Each row is a point. A path goes straight from each point to the next, and from the last back to the first. The post is the endless flat space through its rows: a point in 2 columns, a line in 3, a plane in 4, and so on, so that a path can go around it. Count how often the path circles the post. Going back the other way cancels.

Post:
[[ -5  -7 -16]
 [-21  13  38]]
Path:
[[-49 -22  20]
 [-47   2  13]
 [-60  40  30]
 [-37 -32 -32]
 [-28 -35  12]
 [ 19 -19   3]
 [ -9  26  53]
 [-11  38 -10]
 [-49  26   7]
 [-47  11 -10]
 [-14  21   6]
 [-28  19  -1]
 [-57   6  55]
 [-39 -19  55]
 [ 11 -22  26]
 [ -3 -34  23]]
Times around: 1

Post:
[[ 14  -8  32 -16   3   4   2   2  -2]
 [ 27   3  40 -60 -11 -47  -6 -20 -14]
 [ 10   6 -45 -19  38  23  23   9 -15]
 [ 15 -24   3  44  -3 -18  13  20   5]
 [  2 -26   0   3 -16  22  12 -46  -3]
 [ 23 -17 -13   6 -20   9  25  16  32]
 [-24 -16  -2  30  27  -9 -54 -16  31]
 [-25  -3 -31  24 -23   3   1  16 -39]]
Path:
[[-11 -11 -39  -2   1  27  11  13 -17]
 [ -9 -43  10  15 -17  14  -7  -1 -15]
 [-41 -18 -18  23  16  29  -6 -24 -20]
 [  0   4   5   0  -1 -15   4   7  16]
 [ 37  15  -5 -13  20 -23  19 -35  -6]
 [ 14 -20 -54  14 -42  48   1  -4   0]
 [ 27 -26  -8 -19 -25  10  15  -7  22]
 [-31 -32  18  11 -19  20   0   4   5]
 [ 14   1   6 -39  52 -18 -11  -9  22]
 [  1 -22   0   5 -30 -42 -20  12  22]
 [ 25 -30   8  31 -12 -21   4  -8 -10]
 [  3   7 -23  12 -34  -2   2   1 -30]
 [  7   1  -4  -9 -19 -22   4 -27   3]
 [-18   6   5  -9  -3 -16   7  42   2]
 [  5 -50  21   9  10  -8  18   3  12]
 [-21 -36 -54  11 -47   7 -14 -11 -39]
 [ 51 -23 -24  -5 -28  12  14 -12  13]
 [ 23   3  -6  -3 -14  -4  14  24  11]
 [-32  22   3  15 -15   7  27  33 -23]
 [  1 -22  -1   1   7  -3  10  -3  33]]
Times around: 1

Post:
[[-11  -3  14  -7   8   9  14  -9  18  -5 -27  39  34  18  25  10 -18   0]
 [-24   4  -5 -14  -6 -23 -13  34  22  -8  30  -3  10   9  18  22  22   5]
 [  8   8  -1  23 -28 -13  24  20  32 -21  28 -39  42   0   4   8  -9   2]
 [-44 -25  -6  12   9 -15   2 -17   6  10  10   0  10  -9  21  19   4  13]
 [-24 -16  -6  17   1  -5 -13  -7  17  35  -9   2  41 -11 -19  -3   8 -12]
 [ -2  -3 -19 -18  10   2 -22 -10  -7  23 -13  -4 -17  26 -11 -10 -12 -15]
 [ 21  14  23   4 -19  17  -4  -4 -33   1 -36   1  26  -3 -22  12  -3  -4]
 [ -8   9  -6   8   2 -20  -1  35 -13  15 -39   4   5   0  -1  13 -28  27]
 [  4   3  17 -29  -8  29 -14  10   9  20 -19  -6 -10  10  12  15 -18  33]
 [ -7  26   0   2 -11 -18  15  27  11  35   0  22   2 -16   8 -14   1 -23]
 [-23  -9  14 -24  22  -5   9 -12  36   0  -3 -29  33  11   4   6   6 -27]
 [ 31  -6  13 -46   9  26 -25   0 -22  11  -7 -34  44   4  -7 -15 -16  11]
 [ -7  -8  13 -54  11  12  33 -15   5   4 -24   5  16  22 -42  17 -15  17]
 [ -4  -8   1   7   1   6  14  -5  -6 -14 -40  11  19 -17 -21  -8  10  14]
 [ -9  27  -4  38  16  14  -7   9  -3  -3  15   8  11 -38 -18  10  12 -24]
 [ 31  14  30  12   6  -6 -17  24  -4  -6  24 -12  -1   2 -19  -6  -2  -1]
 [ 21   6   4   0 -14  -3 -19 -27   9 -25  12 -37  35 -40 -41   7  -9   6]]
Path:
[[ 13  27 -16   1   3  24  -2   0  17   3  12  -3  17  -2  13  36  -6   9]
 [ 33  -6  15   6  -7   4   9  15  13  19  14   0 -11 -21   8 -23 -16  20]
 [-14 -16  24 -26  -8   9   1  -2  -6   5   1   9   8 -14 -11  36   4  -3]
 [ -8  -7   9   3   8  15  13  13 -13   1 -12  -4  19   3 -14 -24   3  -6]
 [ -3   5  16   9   4   5 -18  -1   8   4   0 -30   1 -11   5 -21   8   2]
 [  8  22  28  14  -7  17  -9  19   4   3 -10 -19   5  10  -4  23   9  19]
 [ -7  -2   7 -19  39  34  -7  17  12  26  -2  -1  20  -4   9  26   2  20]
 [ -8 -30  11 -12   2   2   3  -5  33  29 -11  -5  25   0 -32  17 -17  15]
 [-15  -3  16  -1 -11   4  -3  22  33  17 -38 -18 -11  -5 -10   6  -9  13]
 [-25  -2  19  -7   7  29 -14 -15 -26 -39 -17  -8  14  -5  11  15   7  13]
 [-28  24  -8   7  14 -16  -2  -5   6  14 -25 -24  30 -10 -21   0 -10  -4]
 [-10   1  -8  -3   1 -24  18   4 -12 -32  -1  -7  37   5 -11 -22  -7 -14]
 [-13 -25   2 -15 -27  -8 -24  19  13  15   5 -12  43  32  21   1  -4  -9]
 [ -3  -1   7  16  -1   8   6  29  15   1   3 -27  13 -30  -4  12  18   1]
 [ 60 -11   6   4  16   0 -31   3 -16  20  12  -4  -5  17 -21 -11 -13   4]
 [ 11   9  18  46 -15  -6 -19 -12 -14  10 -21  -7   9  12  -7  15  10   7]
 [ -6   9   8  27 -15  12  12  21 -16  -1 -11  -1  -5  -3   4  -7  18  13]
 [ -5  22  -6  11 -20 -24  10   4   3 -32  -8   3  -6  -1  -7 -12 -12  -1]
 [-18  10 -21  -5  -8   2  13 -29   3   4 -24   3  38 -25  -4   0 -19   5]]
Times around: 1

Post, 17 rows:
[[-20  18 -22   2   0 -21   5  23  28  23   1   8  -9 -27   4 -27 -16 -18]
 [-31 -16  -7  29 -24  -9  -7   6  12  18  29  12  -9 -45  11  -4  -4 -10]
 [ -5  19  27 -33   7  16  14  -4 -14  11  -1 -14 -21  12 -10  11   4  23]
 [ -6  21  17 -37 -11 -16   0  21 -11   2   5   8  -2  18 -26  21  11  14]
 [  6   5  57 -24   1  11  25   9  -4  20  19   3   6  17 -16  -3  17  27]
 [ 43 -22  36 -21 -13 -15   1  -9   1 -45   5  15 -17 -28  -6  -6  21 -60]
 [-25 -12   4   0  -2 -21 -16 -14  12  29  13 -12   8 -24  22 -23  23   2]
 [ -1 -15 -15  11 -15 -28  18  -9   9  21  10  -9  -1 -26  -1   2   9 -18]
 [-19   4 -41  18 -19  -6  13   0  19   4  20  26 -11  -7  13 -21  14  11]
 [ 52 -18  13 -21 -34  -8  -8 -14  18 -22   8  26  -3 -22  15  -4 -13 -50]
 [  7  26  25 -16  14  20   7   9   5  -1   2  10   0  29  10  29  16   8]
 [ -6   8  14   1   2  -9   1  21 -17  -7  23 -20   2  11  25  -6  -2  25]
 [ -1  13  29 -21  -4 -19   8   9   7  26  18  -4 -33   8  13  10  10  11]
 [ -9  10  -1  14 -11 -31   5 -25  25 -10  28   7  -2  -8 -11 -11  -2 -23]
 [ -3   8 -20   1   6 -31   8 -13  15   9  24  30  -1 -39   2  -4  -8  -7]
 [  6  25  44  -4  -5  -9   1  -1  -2  22 -17  -1 -12  13   9   9  15  37]
 [ -1 -12  20 -20  14  10  -3  23  15   7   7  -2 -10  17  -5  11  -2  38]]
Path (24 x 18):
[[ -9 -12  23 -13  -7 -45 -34   2  15 -17  42   2  41 -35  14 -38   6  17]
 [  0  29  -3 -35  14  18  -8  34   4  17   4  24 -29 -15  -8  26  -5  41]
 [  6  20  22  -5  34  24  12 -22   4  30  18  19   0 -36  20   5  30 -32]
 [ -3  22   8  14 -27  24 -24  -2  -5  12 -16   1 -10   0  50  25  21  27]
 [-10 -11 -11 -34  -6   7   0  16  19 -25  11  19 -20  -3   1 -12  -5  11]
 [-18  33 -22 -21 -19 -33 -19 -19  -7 -12  -5  -3  10  13  25 -39   6   3]
 [-21  19  25   7 -19  -9   3  27   3  32  36  18  11  18   6 -23  -6  11]
 [ -8  33  14   6   2  -3 -16   0  18  11  37  33  -6  -1  -9   4   6  16]
 [ 29  11  28 -35  -9  11  20  26   3   8  20  14  -9   2 -30  25 -10  35]
 [-16  22   7  -5 -23   4  -6  17   9  29   1  25  25  17  46  51  19  18]
 [-45  14  22   2   8 -32   3  -7  21  23  39 -17 -15 -22  30   1  12  15]
 [  9  31  38  13   3  -9   1 -14  -7  13   7  -6  30   7  13  20  24  27]
 [  5  20  22  -9 -35 -49  14   1  20  22  10 -34  -6   4  12  -9   5   6]
 [ 17 -30   2 -30 -17 -35  42  -3  -1  11  -4   9 -25 -14 -20  -2  -4   2]
 [ 13   3  21 -20 -21 -16   7 -14  20  17 -37  -5  -7  24 -13  -4  34 -32]
 [  9  17  34  -8 -39 -20  -3   7 -15  16  -6  25  -1  16   8  12   4   8]
 [-14 -45   0 -15   8 -29  -1  -3  12   6 -20 -14 -23 -14   9 -29  21  25]
 [-20   4  31  16 -14  -8 -14 -16  29   8   7  -7 -39 -20  31  17  43  -8]
 [ 18 -20  22 -35 -51 -12  24 -17  22  14  10  12 -42 -31 -44 -23  23 -32]
 [ -1   9  26 -30  11 -43  28  -9  11   1  15   2 -13 -30 -18 -17  24 -23]
 [-15  -4  13  -4  11 -39   4   2  36   0   6  11 -16  20   1  -4  30 -10]
 [ -4 -35 -13  -3   8  20   9  12  -3  12  10 -15 -17 -46   0 -20 -28 -12]
 [-12  27  47  10  11 -41  -5 -28  16  34  19 -24 -37 -23  12 -19   3 -11]
 [ 13  27  -6  -5 -14   6  -4 -21  44  -8  18  46 -15  10 -12  23  -2  23]]
Times around: 2

Post (17 x 18):
[[ -4 -19  43   4  46   1  -8 -25 -12  -7  -3  14  24   1 -16 -21 -13   4]
 [-10   3   7  22   5   9 -26  -8 -10 -55   6   7 -42  13  29  20 -18  11]
 [  1 -19  -1 -25  18 -19   8  23  -5  -4 -18   8   0 -12 -18  -5  -2   1]
 [ -5  -7  -9  -3  10 -34  -5  16  10  17  10 -22   6   0  -9   9   6 -14]
 [ -8   5  -7   7   5 -21  -3   6   4 -36  36   2 -50  -7  31  12 -21  17]
 [ 14  16 -43 -21 -12 -35  -9  26 -18  48  23  -3 -22   7 -22  27   6  19]
 [  5 -24   7   3   7  14  -9 -12  17   5 -11  11   5   0 -11 -18 -33 -11]
 [ 11 -10  -1 -16  15 -11   1  11  -9  23   6   7  -3  12 -15 -26  12 -15]
 [ 13 -18  24  11  15  23   7 -18  -1  -3 -18  14  -4 -16   2  -8   9  -5]
 [ -8  -1  -4  17  19  -2   3 -10 -13  -6   0 -17 -54   0  36  16 -39   1]
 [ -1   4  29   1  23  13   5   3  17   0 -20  15  -3   3   3   3 -21 -11]
 [  0   4   7   4   9  11 -13  14  -5  27   2 -14  -5  -6 -37 -13   8  -5]
 [ -1  16 -42 -11  20  -9   9   6   6  14  10 -24   1   2 -19  14   7   3]
 [-21  11   3  13   4 -18  10 -13   7 -31  -2  -9 -57  20   5  14  -8  18]
 [ 10  30   0 -25  -9 -16   3   4 -13  17 -12 -22  19   9  -6  -9   5  -6]
 [ 18  -5  -3  -7  -2   7   3  23   9  15   9 -31   4  20  -7  -2  -5   0]
 [-17  -6   1 -15  13   5 -15  -9   9 -28  28 -19 -51  -1  34  28 -14  10]]
Path (28 x 18):
[[-14  -3  18  -6  44   8  11 -13  -5 -45 -35   4 -21   1   5 -13 -34  29]
 [-10  -8   5 -14  16 -38   7  32  16  -8  -9 -15 -21  -3  -4 -41 -15 -36]
 [  2  12  12   1   5 -35  31   3  30  -7 -11 -54 -32  29  27  18 -52 -16]
 [ 15  -3   7 -27 -18   9  21  -6 -11  42  -9 -32 -49   4  33  -2 -22 -12]
 [-40  28 -28  25  12  -7  -2   4  -6  19   4 -34 -44  -7  13  28 -54   2]
 [-31  -1  28  -1  23  -7 -44  -8 -18 -38   9   9  -4  13  -6 -21  15  12]
 [ 15 -13   5  -8   6   1 -17   5  13 -27 -13   2 -25   5  10  20   8   4]
 [  2 -12 -13 -36  30 -45  11  20 -23  19   3  -3 -39 -25   6  37   0   9]
 [-12  24  29 -31  16  -2 -35  -3 -18  17  24 -56  25  24 -14  -2  -2 -28]
 [-11  10   9 -20   4 -56  53   3  -8  12 -35 -11 -23  -4   8   6  -5   6]
 [-15  -6  -1  -3  44 -23   1 -13 -37  31  -1 -53  -5  34   7  14 -12  11]
 [  4   1  -4 -46  14 -47   5  36  -2   7 -14 -15   4   5  -3 -15  16  -6]
 [ 31  12  -6   5  21 -15   7  17   3  -2   9  32 -26 -22   5   2  48 -26]
 [ 15  -9   9 -42   0 -16   5 -17  14   9  33   3 -26   5  -1  22 -23  20]
 [ 15 -39 -12 -46  -1  27  -9   4  -6   9  35 -23 -11 -23  23  -3 -29  -3]
 [ -6   2  46   9   8  30  13 -19  14 -17 -34 -23  14  26  15 -24 -36  -6]
 [-22 -25  -6 -19  -8   6  -2  -9  13  -2 -14  -9 -44  -2  -2   1  -2  17]
 [-12 -13  -2 -11  27   9 -29  19 -13  12  12  27   3   1 -11  14 -12   5]
 [ -8  14  14   7   7  31   7   2  28 -21 -21 -27 -12  40  19  19  -9  20]
 [ -9   4  24   6  17  48 -25   1  36 -55  25 -60  -9   1  16   7  -2   9]
 [ -8  20 -11 -42  26 -30  -1 -31 -26 -43  -3  21 -26 -15  -3  10  14  23]
 [  3 -21  32   4  17  21  14   2  -2   7 -35   8 -36  26 -11 -23 -27 -17]
 [  9 -12  21  23 -12  27  -8 -27 -18 -58  -5  -3 -13   5  28 -12  23  -3]
 [ 14 -14  12  10  -9 -19  11  39 -19  28 -16 -13 -48   1  21  -5  -5 -44]
 [ 40  35  19  38 -38  45  19  10  46 -27 -39  -7  27  32 -19 -25 -14 -25]
 [ 15  35 -30  16 -12   2  12  13  16  20  12  -2   5 -28   9  47  -5 -11]
 [-17  27  46  -7   6 -23  19  -6   5  17 -26  -9   2   7 -19   2  54 -14]
 [-13  24  34 -17  17 -19   2   2  -7  -1  -6 -18   8  15  14  23  22  11]]
Times around: 4

Post, 17 rows:
[[  1 -21  -3   4 -29   0   4  18  -7 -10 -15   4   8 -35   2 -13   9 -25]
 [ -8  15  33   8  21   2  -9 -13   1  31   1  -2  -6  13 -17  34 -19  36]
 [ 27  16  28   7   5 -13  -4   1  24   5  28   6   9  10   6  16  -4  23]
 [-14   6  -7   6   4 -16  -8   6 -16   3  21 -13 -13   6  25  -6  18 -18]
 [ 37   6   9   4  21   7 -15   8   2  25 -22  13 -10   4   9  19  -6  35]
 [  8 -16 -18   2 -11  -5   3   6 -14   7  22  15  -1 -16  -4  -5 -16 -30]
 [  7   1   5  -3  11 -19  10  -3  25  17  17  -7  -6  -1  15  39   5  20]
 [ 11 -17  -9  22 -14   0 -13   4  -9   0  18 -37  -5 -13   7  -3   9 -11]
 [ 22  -2  16 -12  14 -20   0 -10  10  24 -28   4 -14   5  -5   0 -13  -6]
 [ 18 -29   2 -18  10   2  -3   8 -19   3   6 -13  24 -19  14 -24   0 -20]
 [ -5   2 -15  26  -7  16  -3 -18  16  -3  11  -5  -2  -5  20  -5  12 -15]
 [  4  -8  29   4   8 -16  13  -5  13  21 -15  11 -18   0  13   4 -14  36]
 [ -2 -17 -12  33  12  -3  18  13 -20  -4  13 -12  -6  -6  -1 -10  26 -25]
 [  7  19   6  13  14 -15   7 -28  -6   6  -4   1   3  20  13  20 -11  37]
 [ 20 -35  19  -4   6  -6  -5  13  -7   1 -25  17  -3  19   7  11 -12   1]
 [-25   2 -27  27   9 -28  -9  15  16  -9  16 -16  13   4   2 -23   5 -10]
 [  9  15  13   2  18  -8 -21 -19  13 -17  29   2 -12  -8   2  31   0  32]]
Path (26 x 18):
[[-12  12 -11  29  15  -8   5  39  19 -33  24   1  -7  -5 -18  13  38 -13]
 [-13   8   8   1  30 -27  19   7   4  19   4  -8  -5  10  33 -17  18  26]
 [  5   2   9 -15   2  41  -6 -25 -27  16  22  -6 -13 -28   8   6 -23   7]
 [ -7  -1  -3   8  19   2 -19  20 -16  20 -16  -4 -29   1   2  12  -2  -6]
 [ 19  -7  27  -1   6  -5  21   6   2  -3   0 -10   2 -11  14  25  19   6]
 [ 26  -6  29  51   4  46  -6  -8   4   5  14 -14   8  23 -16  20 -17  60]
 [  3 -11  -6  15  13  17 -14  31 -42  33  45 -18  27  -2 -29   1   7  -3]
 [ 11  -2 -33   6 -32  10  29  13  23  -9  -3  54  -9 -16  24   5   7  -3]
 [-28  -4  18 -30  -9 -16  17 -13  20   5  26  -5  24  -6  32 -18  -9 -20]
 [ 56   5  12 -12  17 -11 -18  48   6   8   7  -3  21 -21 -12   8   9 -11]
 [ -9 -25  23  15  27 -22  12   1 -17  27   8 -15   3   2  19 -14   6   9]
 [ -2   3   7   6  36 -20 -27  -7  -4  -3   2  10  23  34  -1 -26   3  -1]
 [  1  -3  -7  -1   6   0 -21 -10 -12  34 -11 -25  14  -3  -8 -20 -20  30]
 [-12  12 -11  22 -10 -12 -43 -30  -9 -11  -9 -16 -17 -13  -1   4  12  13]
 [ -9  15  -8  -8   5 -49 -28   2 -28 -29   2  -1  26 -14 -11  -4 -16  -7]
 [  9   2  -1  -1   4  12 -20   0   3   6 -16  14  -8  -7  -8  19 -32   0]
 [ -4  -4 -18  -6   2 -26  22 -29  26 -26   2   0 -26  -2  -2  19   5  -3]
 [ -1 -12   0   8 -31 -20  34   0  13  25   2  -4  11  -3  -8  -5  -1  -2]
 [ -8  10 -20 -22  -9 -19 -17 -14   2  30  21 -37   6 -14  17  16   1  -4]
 [  1  -7 -18  13  -7  -4  31  12  -7  13  43  29 -26 -13   6  11   6 -21]
 [ 26   4 -21 -16  18  -7  18  -5  -3 -13  12  26   7   0   2  -5 -18 -26]
 [  1  17  15  35  30 -22  30 -12  35 -12 -16  12  -9  -9  15   5  17  27]
 [ 30 -19  18  20   6  -8  -2   9  -6  21 -27  15 -12 -19  -1  16   5  14]
 [ 29 -10 -11  24 -23   6 -37  24 -27  13   4   9  -9 -24   1  18  11  -2]
 [ 31   4  27   7   2 -32 -21  13  35 -15  16  10 -11  -4   0   6  -1   4]
 [ 31 -13  -1  -7  13  12 -10 -16   6   2   9  -5 -47 -24   5  33  -5  -3]]
Times around: 0
